Each row of a before or after table is a point. One or more steps were done to the points. Then noise was added and the rows were shuffled. The steps act on columns, c1 being the first. Write out the steps. A step turns or swaps two columns, mirrors them in a line or flattens them onto one, adds a multiple of one to another, or multiplies or shifts one. Angles are multiples of 10 degrees, from the lower column toward the higher: turns from -170 to 170, lines from 10 to 170 but not 90. Use the fewest steps. Two steps may share a column if one is a turn and the other turns, adds or multiplies; they go together, in the order done. Otherwise the lowest column goes first.
In the rows, zero is written as 128.

Before, 11 rows:
[[104 154 154]
 [ 90 127 112]
 [ 97 108   7]
 [ 94 121 125]
 [110 140 140]
 [175  92 165]
 [109 162 135]
 [153 106 111]
 [110 191 159]
 [144 136 148]
 [110  87  94]]
After (11 x 3):
[[ 91 126 123]
 [ 89 130 112]
 [155 114 104]
 [112 178 180]
 [111 136 143]
 [ 96 152   5]
 [110 157 147]
 [105 144 164]
 [146 128 150]
 [175  82 151]
 [110 102  80]]
Steps: turn c2 and c3 by 20 degrees

Before, 9 rows:
[[100 119 142 119]
 [ 96 182  96  45]
 [101 192 157 186]
 [ 87 117 144 102]
 [125 132 106 125]
 [161 113 119 152]
 [163  70  98  60]
 [ 71 202 141 171]
 [ 68 113 112 190]]
After:
[[ 72 200 140 199]
 [ 68 113 114 220]
 [ 86 119 144 121]
 [ 94 181  93  62]
 [125 130 105 127]
 [165  74  99  41]
 [100 194 157 201]
 [102 119 142 134]
 [161 111 117 136]]
Steps: add -0.5 times c1 to c4

Before (14 x 8):
[[171 114 191 147 144 163  90  88]
 [168 134 113 142 140  49 111 180]
 [157 115  92 126 182 138  91 158]
 [121 215 166 101 143 139 117  75]
 [136 115  95 147 163 134  84  87]
 [171 113 190 143 132 194  92  76]
 [155 137  92 128 114 193  93  98]
 [ 29 186 187 154 161 188  92 116]
 [126  94 180 167 150 158 167 184]
 [165 114 143  77 132 185 100 113]
 [ 87 135 102 146 143 157  91  90]
 [ 85  99 171  98 122 128 108 130]
 [143 122  85 138 118 184 103  93]
 [142 105 145  52 166  43 168 117]]
After:
[[168 118 141  78 115 165 102 112]
 [172 105 190 145 124  64  89  90]
 [157 143  90 130 132 248  96  99]
 [122 142 167 102 215  80 117  74]
 [143 136  83 138 118 249 105  92]
 [166 119 112 145 138  73 111 184]
 [127  94 179 166 104  78 168 182]
 [139  84 145  52 119  18 168 117]
 [157  72  94 127 131 192  89 160]
 [ 86 123 170  98  94  65 109 131]
 [ 87 115 102 145 140 199  93  90]
 [171 117 188 143 116 101  93  76]
 [ 31 115 185 153 193  99  91 120]
 [132  90  95 147 125 185  88  86]]
Steps: turn c2 and c5 by 70 degrees; add -1.5 times c3 to c6

Before:
[[121 118 140 137  89 116 137 208 115]
 [126 115 118 157 149 141 112 129 137]
 [140 161 113 109 139 144 114 140 127]
 [128 127 109 107 129 116 125 142 154]
 [145 164 137 140 136 116 132 121 142]
 [129 162 141 110   7 120 127 139 103]
 [142 114 142 107 142 118 118 140 119]
 [140 129 112 125 111 189 174 150 141]
 [133 119 139 104 146 127 119 129 150]
 [135 111 106 111 147 111 138 126 119]
 [ 97 181 139 116 147 140 132 117 133]]
After (11 x 9):
[[155 120  94  99 149 110 138 125 113]
 [151 141 127 131 133 115 135 121 165]
 [118 134 130 126 146 139 133 118 180]
 [123 142 102 168 109 189 170 151 126]
 [  8 105 128 105   5 120 127 139 162]
 [147 135 108 165 149 142 112 130 113]
 [151 149 130 104 146 125 119 128 120]
 [129 153  98 100 129 113 126 141 126]
 [ 78 115 130 129  91 115 135 206 118]
 [152 128 104 118 139 143 113 140 163]
 [156 120 134  99 142 118 119 137 113]]
Steps: add 1 times c5 to c1; swap c2 and c9; shift c3 by -10; add 0.7 times c6 to c4

Before:
[[ 98 148 105 117 100  93 134 162 103 146 124]
 [160 143 135 123 122  86 149 172 128  85 119]
 [109 187 109 184 152 165 148  78  91 120  62]
 [112 128  78 127  94  78 150  94 176 111 133]
 [146 153 102 145 113 145 222 145 177 204 165]
 [133 113  95 137 167 147 114 156 101 175 107]
 [ 48 191 133 108 186 115  88 132 145 124 128]
 [119 156 141 156 124 157 160 117  98 117 133]
 [132 249 140  59  79 148 117 125 116 101 177]]
After, 9 rows:
[[ 47 191 137 109 186 117  68 162 164 122 127]
 [116 125  79 127  97  78 127 122 225 109 139]
 [110 187 109 185 150 164 130 110  56 121  63]
 [149 153 101 148 113 147 205 175 227 208 159]
 [ 95 143 107 114  94  96 117 191  76 145 122]
 [139 111  94 141 170 147  95 189  74 180 110]
 [119 155 140 151 121 156 143 148  71 118 132]
 [132 247 139  60  79 147  98 154 101  97 173]
 [160 141 134 124 122  89 128 200 128  84 123]]
Steps: shift c7 by -20; shift c8 by 30; multiply c9 by 2

Before, 12 rows:
[[140 106 177 164  50 127  61 227  40 100 107 158]
 [147 150 216 165 104 190  74 230  92  90 123 124]
 [ 64 156 203 186 139 149  73 133 136 157 151 148]
 [109 166 182 123 133 163  72 136 176  94 204 131]
 [178 101 139 114 147 110 166 112 112  97 155  86]
 [158 132 129  85 165 124 138 137  66 113 144 129]
 [ 72 212 130 185  73  44 106 168  16 182 122  67]
 [110 213 164 196 139 118 114 117 145 153 195 157]
 [ 61 181 127 161  89  91 190 139  60 151 149 125]
 [152 150 138 112 121 101 145 132  94  62  85 133]
 [ 84 180 104 182 132  83 129 188 106 131 141 108]
 [181 113 156  68 116 117 146 157 113 138 112 123]]
After (12 x 12):
[[179 101 137 116 145 118  89 113 139  96 156  83]
 [159 131 129  85 165 134  79 136  87 111 142 132]
 [179 112 153  68 113 123 103 157 129 136 109 123]
 [108 168 179 123 132 174 200 134 129  95 208 129]
 [ 62 179 127 162  91 104  35 139 115 152 146 125]
 [ 74 210 132 186  72  55  72 170  27 183 121  72]
 [139 106 175 167  52 136 122 228  17 100 106 156]
 [157 149 139 112 124 110  91 135 113  61  87 133]
 [146 147 217 163 106 201 145 231  62  92 122 123]
 [ 64 157 206 188 136 160 176 133  98 158 148 149]
 [112 211 166 195 139 127 152 117 132 155 194 156]
 [ 85 180 103 182 133  93 110 190 112 130 139 108]]
Steps: shift c6 by 10; mirror c7 and c9 in the line at 70 degrees

Before (13 x 14):
[[151 164 166 121  92 110 102 146 119 155 129  71 135  97]
 [119 134 135 135 121  93 187 149 102 163 136 140 176 139]
 [129 155 149 156 104  99 183 142  95 158   7 138 112 131]
 [136 133 100 141 102 182  69 153 119 158 139 124 164 116]
 [134 148 129 114  78 131 163 147 160 114 133 152  46 107]
 [148 109 152 129 133 108 172 162 138 134  71 146 176 110]
 [136 153 158 142 138 147 187 131  83 142 132 151  90 113]
 [135 155 164  65  67 119 179 115  86 121  61 163 144 125]
 [ 97 153 159 138 110 124 180 156 111  86 119 148 180 121]
 [ 88  61 124 122 123  99 182  96 111 105 138 163 182 100]
 [138 157 141 109 133  88  71 122  92 110 135 152 166 130]
 [ 69 122 118 115 139 157 174 121 173 131 131 163 175 100]
 [108 109 158 102 122 115  24 161  90 143 139 142 149 133]]
After:
[[135 155 164  66 110  68 179 116 111 116  62 155 144 124]
 [ 97 153 159 138 121 112 180 155 122  61 119 141 178 122]
 [129 155 150 158  94 109 183 141 115 177   6 130 112 130]
 [137 133 101 141 177  93  68 152 124 175 138 122 165 118]
 [ 70 121 118 114 159 134 174 120 145 133 130 166 175 100]
 [134 146 130 114 122  79 162 147 142 105 132 146  45 106]
 [118 134 135 134  93 127 187 149 117 183 136 138 176 139]
 [ 88  61 125 122  99 128 184  97 121  92 138 183 182 101]
 [152 164 165 121 105  96 101 145 125 170 129  62 135  97]
 [109 108 158 101 114 124  24 162 112 151 138 148 148 132]
 [138 157 141 110  91 140  70 121 113  99 134 144 167 131]
 [136 153 158 143 148 134 186 130 110 151 132 145  89 114]
 [148 111 152 128 110 136 171 162 132 137  72 152 177 110]]
Steps: add -0.3 times c2 to c12; mirror c5 and c6 in the line at 40 degrees; multiply c9 by 0.4; multiply c10 by 1.6

Before (9 x 18):
[[109 156 126  95  99 152  85 114  88 104 111 147 125 175 165 146 144 123]
 [100 156 101  93 107 123 109 126 107 133 129  99 153 142 154 164 200 164]
 [138 114 155 144 104 148 152 130 106 117 134 125 111 136  83 145 132 163]
 [153 101 151 140 105 124 144 102 123 119 141 128 166 133  92 150 157 154]
 [141 103 152 150  88 126 141 139 148 149 127 120 120 104 115 117 114 107]
 [130 102 122 134 142 148 133 135 153 133 106 120 122 118 119  99 119 109]
 [117  80 135 132 106 131 142 129 144 118 153 149 119 114 104 123 119 146]
 [ 79 147  96 112 121 137 108 140 109 127 112 110 169 143 163 199 177 124]
 [125 119 146 120 155 105 143 143 143 148 144 106 131 112 131 133 119  96]]
After, 9 rows:
[[108 198 126  95 100 152  84 114  88 104 100 146 132 176 151 146 144 123]
 [139  93 155 143 104 149 152 130 107 117 154 125  58 137 107 145 131 164]
 [ 79 176  96 112 121 137 108 140 109 127 102 110 175 143 150 199 177 124]
 [153  60 152 140 105 124 144 102 123 119 153 129 127 133 107 151 157 155]
 [130  63 122 134 142 148 133 135 153 132 119 121 151 118 135  99 120 110]
 [140  66 152 149  88 126 141 139 148 149 134 120 151 105 124 117 114 107]
 [117   8 135 132 106 130 142 129 145 117 154 149  92 114 106 123 119 145]
 [125 105 146 120 154 105 143 143 143 147 135 106 179 112 121 133 119  96]
 [100 198 100  93 107 123 110 126 107 133 116  99  99 142 138 164 199 164]]
Steps: multiply c2 by 2.5; flatten c11 and c15 onto the line at 140 degrees; add -1.5 times c18 to c13

Before, 11 rows:
[[178 129 174 188  89 127 113 155 159 105  98 116 184 142  78 153 103 148
   70 131]
 [189 107 150 111 200 205 120 137  88 142  92 128  60 150 123 121 225 188
  161 116]
 [179 158  68 100 178 156 199 153 153 103 182 174 130 129 110 124 157 175
   87 190]
 [193 186 184 167 148 188 175 163 111 169  86 144  47  79 119 165 115 132
   88 115]
 [172 221  84 104  87 108 147 171 169  74 141  75 113  89 137 155 222 129
  171 141]
 [128 119 143 127 156 199 127 130  82 110 206 138  64 126 124 144 154  71
  140 100]
 [ 80 182  63 207  93 191 142  75 194 110 117 125 127 146  67  56 104 190
  146 155]
 [142 156  88 111 102 209  93  54 201 133 101 183 153  96 188 145 168 188
   70 179]
 [151 200 156 142 180  79 164 185 152 102 170 161 131  72 101 134 108  94
   75  78]
 [192 208 121  91  82  97 152 155 142  81  87  72 141  69 111  66 156 172
  124  70]
 [184 116 185 104 138 154  76  76 133 135 163  99 157 111  76 128 111 118
  159 151]]
After, 11 rows:
[[195 209 120  92  83 166 153 114 141  80  86  72 139  69 171  66 135 174
  137  64]
 [126 118 144 125 157  63 127 103  83 113 208 137  86 128 185 146 139  73
   77  95]
 [144 155  89 111 100  26  95 170 200 133 103 182 189  94 248 144 181 187
  121 162]
 [183 115 185 103 138  86  73 168 128 137 161  98 117 112 135 127 120 118
  169 157]
 [154 200 157 142 181 193 164  89 152 103 168 160 178  71 158 133  92  92
  104  91]
 [ 80 183  63 207  91  54 141 155 193 112 117 127 113 144 125  57 114 191
  135 158]
 [178 156  69 102 178 111 196  95 151 106 183 172 163 130 172 124 175 176
  108 176]
 [194 188 181 166 151  80 179  75 108 170  86 146 122  79 179 165 110 131
   37 119]
 [170 219  88 103  86 164 148  95 168  71 141  77  83  88 197 156 223 128
  136 109]
 [190 109 150 113 203  60 120  93  88 143  92 129  65 148 186 120 215 187
   85  85]
 [176 129 174 187  90 136 114 103 158 103  96 112 207 142 140 156 108 146
  149 140]]
Steps: turn c6 and c8 by -160 degrees; turn c13 and c19 by 60 degrees; shift c15 by 60; turn c17 and c20 by -20 degrees

Before, 14 rows:
[[129 188 169  60 115 108 164 111  99 173 115 118 171  74  95  96  58 163
  139 150  78 134 187 141 135 142  60 124 142  84 155 159]
 [112 155 147 100 188  92 189 106 104 126 122 133 146 142 136  99  87 141
  107 140 109 116 188 213 142 136 130 112 165 142 114 220]
 [179 127 100  35 171  47 127 122 161   8 146 148  80 108 103  78 104  91
   85  99 118 102 103 127 124 198 148 155 151  84 101 167]
 [169  92 120  96 122 146 153  95 159 127 136 153 143  95 133 102  73 164
  199 113  82  88 166 167 117 134 164 151 153  73  98 214]
 [140 118 141  75 118 100 134  93 136 107 137 104 201 154  83  99 108 158
  147  75 104  70 183 205 122 133  97 116 146  61 168 199]
 [100  90  54  23 165 104 126  52 190  16 128 112 134 113  89  58  94 125
   99 130  73 101 105 120 157 153 108 131 146 116  71 193]
 [150  58 218 177 175 126 110 148  76 128 108 145 122 166 141 246 156 128
  127 100  65 111 140  48 117 128  81 187 112 197 117 136]
 [166 116  72  39 192  67 155  70 179  90 141 138 127 146 104  53  42 141
   98 102 127  58  94 131 148 144  87 127 219  61  76 146]
 [189 106 145 125 169 163 138 131  81 183 138 137 110 143 139 160 189 112
   95 108  58 120 157  68 138 133  99 142 141 227 210 106]
 [150  94  51  65 151  55 164 116 174  26 147 154 153 148 165  54  76 101
   48  78  98 165 133 105 160 124 119 160 156  85  88 154]
 [170  84 189 171 140 120 112 129 121 156 146 149  86 196 115 157 173 146
  138  96  93 158 152  37  39 129  88 131  92 243 117 138]
 [116 118  60  71 130  52 195  77 160  20 139 192 117 112  64  87 109  93
  147  84 128 108 134 137 163 126 112 148 211  90  90 164]
 [130 166 197  43  94 135 166  79  81 169 116 158 193 144  98  48  73 150
  128 137 126  56 189 182 166 115 136 175 123 118 137 162]
 [161 106 189 141 119 137 117 126 109 163 174 155 123 144 147 175 126  58
   81 104  54 145  66 118  97 134  57 148 132 241 155 116]]
After (14 x 32):
[[190 106 145 125 169 163 137 131  80 183 139 137 115 119 112 162 186 112
   94 108  57 120 156  68 138 133  98 142 139 217 211 107]
 [170  84 189 171 141 118 111 130 121 156 146 149  99  58 117 156 173 146
  138  96  93 159 152  37  38 129  89 132  94 220 117 140]
 [166 116  73  37 191  66 155  71 178  90 141 137 129 103 145  53  43 141
   99 102 127  57  94 132 149 143  87 127 222  56  78 144]
 [178 127 100  34 171  46 126 124 160   8 146 148  95 138 157  77 104  90
   84 100 117 104 104 127 125 199 149 156 153  84 102 166]
 [140 117 140  74 117 100 135  94 136 105 137 103 179  88 161  99 108 157
  149  73 104  70 183 205 124 133  97 118 146  55 169 201]
 [169  92 120  99 123 146 155  95 158 126 136 153 138 161 135 102  73 164
  198 113  84  88 164 166 117 134 165 150 153  56  99 214]
 [129 187 168  59 115 107 162 111  98 174 116 117 157 168 177  95  57 163
  139 150  80 134 186 140 136 142  60 124 142 114 155 159]
 [162 106 189 141 118 136 118 125 109 162 173 155 124 121 104 175 127  59
   81 104  55 146  67 119  97 134  56 147 131 230 153 117]
 [148  59 220 177 176 126 112 147  77 127 106 145 125  97 103 246 156 127
  127 100  64 111 138  48 117 128  82 187 113 161 116 135]
 [131 167 196  45  95 135 165  80  80 170 117 159 174 104 149  48  74 151
  129 137 127  55 190 182 166 115 135 175 121 137 135 163]
 [111 154 146  98 188  92 190 107 104 126 122 132 140 120 116  99  88 140
  108 137 108 116 187 213 142 136 128 112 164 156 113 221]
 [150  95  50  64 150  56 165 115 175  26 147 154 146 123  86  54  75 100
   48  78  98 165 132 105 161 122 120 161 155  68  88 155]
 [116 119  60  71 128  53 195  77 161  21 139 192 123 120 195  87 108  94
  148  84 128 108 132 138 163 125 112 149 212  83  91 164]
 [100  89  55  23 166 105 126  52 189  17 129 111 132 130 170  57  93 125
  100 130  73 101 103 118 157 153 107 132 146  97  71 194]]
Steps: add 0.5 times c2 to c30; multiply c13 by 0.7; turn c14 and c15 by -160 degrees
